Rows are points. To make a cloud, some directions were put in groups of two or more. Within a group, all points are equally far from the middle, so they leave a hole (a ring in 2 directions, a hollow ball in 3). The other directions are filled evenly. Then the cloud was stretched, turned, moved and blurred a little. How many holes are there, and how many directions does each take, smallest first?

Cloud:
[[-2.68  1.05 -0.30]
 [-0.95  2.52 -1.52]
 [ 0.98  0.71  1.61]
 [ 1.19  0.79 -0.07]
 [ 0.05 -0.88 -1.92]
 [-2.09 -0.56  1.94]
 [-0.36  0.15 -2.59]
 [-1.16  0.99  2.58]
 [ 0.59  1.45 -1.56]
 [ 1.26 -0.11  0.69]
 [-0.44  2.69 -0.74]
 [ 0.98  1.39  0.29]
 [-1.24 -1.77  2.02]
 [-1.46 -0.94 -2.03]
 [-2.11  1.48 -1.84]
 [-2.04 -0.10  2.12]
 [ 0.80 -0.88 -1.11]
 [ 0.90  0.25  2.01]
 [-0.82  2.81  0.08]
 [-1.66  0.40  2.41]
 [-1.05  0.32  2.89]]
Holes: 1 (3)

Cloud, 30 rows:
[[ 2.33  2.94 -0.46  2.50]
 [ 1.72 -1.63  1.80 -0.34]
 [-0.70  2.25 -0.67  1.51]
 [-0.50 -1.31 -1.93 -1.65]
 [ 0.84 -1.54 -0.86 -1.24]
 [-1.97  1.76 -0.18 -2.21]
 [ 1.17 -1.86  0.97  1.02]
 [-2.16 -0.56 -1.11 -1.43]
 [ 2.17 -0.12 -1.25  1.34]
 [ 0.52  1.68 -1.50 -0.17]
 [ 1.47 -0.50 -0.86  2.45]
 [-0.57  1.16 -1.12  2.92]
 [-0.44  1.89  1.34 -0.20]
 [-0.62  1.60  1.73  1.32]
 [-1.61 -0.33  2.07 -0.38]
 [ 2.56 -0.61  1.19 -0.77]
 [ 0.70  0.09 -1.15  1.65]
 [-0.45  1.73  1.36  0.54]
 [-0.39  0.61  1.38  2.90]
 [-1.20 -1.38  0.56 -0.62]
 [ 1.64 -0.76  0.36 -0.77]
 [ 0.24  2.74  0.07  4.16]
 [ 1.13 -0.90 -1.19 -1.21]
 [-1.20  1.36  0.70  0.67]
 [-1.11 -1.27 -1.39  1.90]
 [ 0.51 -1.14 -1.00  4.20]
 [-1.52 -0.19  0.01 -0.54]
 [ 1.12  1.25 -1.41  0.98]
 [-3.40  1.68  1.05 -0.81]
 [-0.98  2.05  1.12  1.46]]
Holes: 0

Cloud (31 x 4):
[[-0.94  0.28 -0.19 -3.50]
 [ 0.55  0.33 -0.20  1.72]
 [-0.46 -1.21 -1.69 -1.28]
 [ 2.26 -0.19 -0.16 -1.10]
 [-0.31  0.98  2.69 -0.33]
 [-1.45 -2.16  1.07 -0.86]
 [ 0.17  2.03 -2.82 -1.09]
 [-2.09 -1.62  0.10 -1.12]
 [-2.48 -0.68  0.92  0.51]
 [ 2.30 -0.20 -0.28 -0.79]
 [ 1.72  0.56  0.30  0.89]
 [-0.88  1.37  2.33 -0.84]
 [-1.23  2.32 -1.25  0.13]
 [-1.43 -2.05  0.66 -1.01]
 [ 2.33  0.79 -0.04 -0.38]
 [-2.79 -0.70 -0.01 -1.65]
 [-1.08 -2.18  1.32 -0.95]
 [ 0.58  0.47 -2.68  0.53]
 [ 0.82  1.56  1.44  0.01]
 [ 0.40  0.26  0.17 -3.34]
 [-1.50 -2.03  1.87 -0.49]
 [-0.98 -1.87  2.85 -0.76]
 [-0.25  0.91 -2.66 -2.19]
 [-0.48  0.24  0.08 -3.47]
 [-0.02 -1.57  2.45 -2.16]
 [-0.56  0.44 -0.50  1.72]
 [ 2.00 -0.62  0.00 -1.26]
 [-1.53  0.10 -0.79 -3.10]
 [ 1.92  1.37 -0.56 -1.63]
 [-1.60 -0.70 -1.44 -2.10]
 [-0.28  0.78 -1.67 -2.99]]
Holes: 2 (2, 2)

Cloud (52 x 6):
[[-2.26 -1.98  0.65 -0.10  0.23  1.85]
 [ 1.34 -1.54 -0.60  0.65 -1.25  1.35]
 [ 1.12 -3.12  0.17 -1.17 -1.84  0.87]
 [ 0.34 -1.48  2.01  0.14  0.25 -1.97]
 [-0.93 -1.98  1.90 -2.60 -1.43 -0.64]
 [-0.86  0.13 -1.60  0.42  1.81 -1.83]
 [ 0.23 -0.71 -0.90  2.67 -1.13 -2.26]
 [-3.27 -0.07  2.52  1.74  1.50 -0.13]
 [-3.17  1.26  1.27  2.45  0.69  0.31]
 [-2.93 -0.83  0.69 -0.41  1.18 -1.37]
 [ 1.37 -2.48  1.46 -2.25 -0.64 -0.69]
 [-3.73  0.48 -0.03  1.39  0.17 -1.18]
 [ 2.19  1.11 -0.82 -0.51 -0.29 -1.73]
 [-0.16  0.54 -1.81 -1.30  1.07 -0.19]
 [ 1.47 -1.26 -0.13  0.75 -2.43 -1.29]
 [-1.90 -1.15 -0.05  0.88  1.56 -1.80]
 [-1.71 -1.89 -1.38  1.46 -0.65  0.14]
 [-2.87 -0.20 -1.12  1.11 -2.35 -1.09]
 [ 0.14 -0.50  1.02  0.50  3.04  0.29]
 [-0.70  1.31 -1.45  2.00  0.96 -2.82]
 [ 1.34 -2.64  0.57 -0.87 -0.36  1.65]
 [-0.69  0.33 -1.19  1.70  0.64  1.30]
 [-0.82  1.44  0.99  3.58  1.33 -1.12]
 [-1.48 -1.14  3.09 -0.83  1.70 -0.65]
 [-1.71 -2.82  2.50 -0.43  0.17 -0.19]
 [-0.43 -0.70  3.89  0.70  0.83  1.06]
 [ 1.94  1.70 -0.57  1.94  0.15 -0.47]
 [-0.72 -0.83  0.41  2.00  1.86  0.88]
 [ 1.34 -0.57 -1.24  2.00 -1.45  0.15]
 [ 1.93 -1.29  0.82 -1.32 -1.51  1.43]
 [-0.28  0.17  1.09 -0.16  2.88  1.15]
 [-1.79  0.98  1.33  1.22 -2.00 -0.10]
 [-0.20 -1.83 -0.56 -0.84 -1.45 -2.81]
 [-0.84 -2.47 -0.96 -0.31  0.68  0.70]
 [-0.72 -0.50 -1.24 -1.15  1.82 -0.15]
 [-0.43 -0.97 -1.75  1.45  1.51 -0.89]
 [ 1.44  0.13 -0.77 -0.48  1.75  1.06]
 [-0.08 -1.38  0.41  2.73  0.27 -0.49]
 [ 0.55 -1.90  0.23 -0.24 -0.22 -2.64]
 [-2.23 -0.73 -1.63  1.52 -2.46 -1.43]
 [-3.61 -0.18  1.72  1.98 -0.11 -0.85]
 [ 1.66 -2.71 -0.32 -1.94 -1.70  1.09]
 [ 0.78  0.14  2.78 -0.86  0.75 -0.90]
 [-3.80  0.55  0.99  0.64 -0.28 -1.04]
 [-1.31 -0.83 -2.67 -0.98 -0.30 -1.64]
 [-0.34 -3.53  0.71 -2.01 -0.02  0.20]
 [ 1.56 -0.21 -0.76  1.86  1.79 -0.17]
 [-1.79  0.85 -2.06 -0.53 -0.87 -1.60]
 [-1.74  0.76  1.77 -0.53  1.01  2.07]
 [ 0.70 -0.47  2.54 -2.09  1.26 -0.11]
 [-0.54 -1.38 -1.41  2.44  0.22 -1.21]
 [-2.72 -2.56  1.79 -0.11 -0.58  1.11]]
Holes: 1 (6)
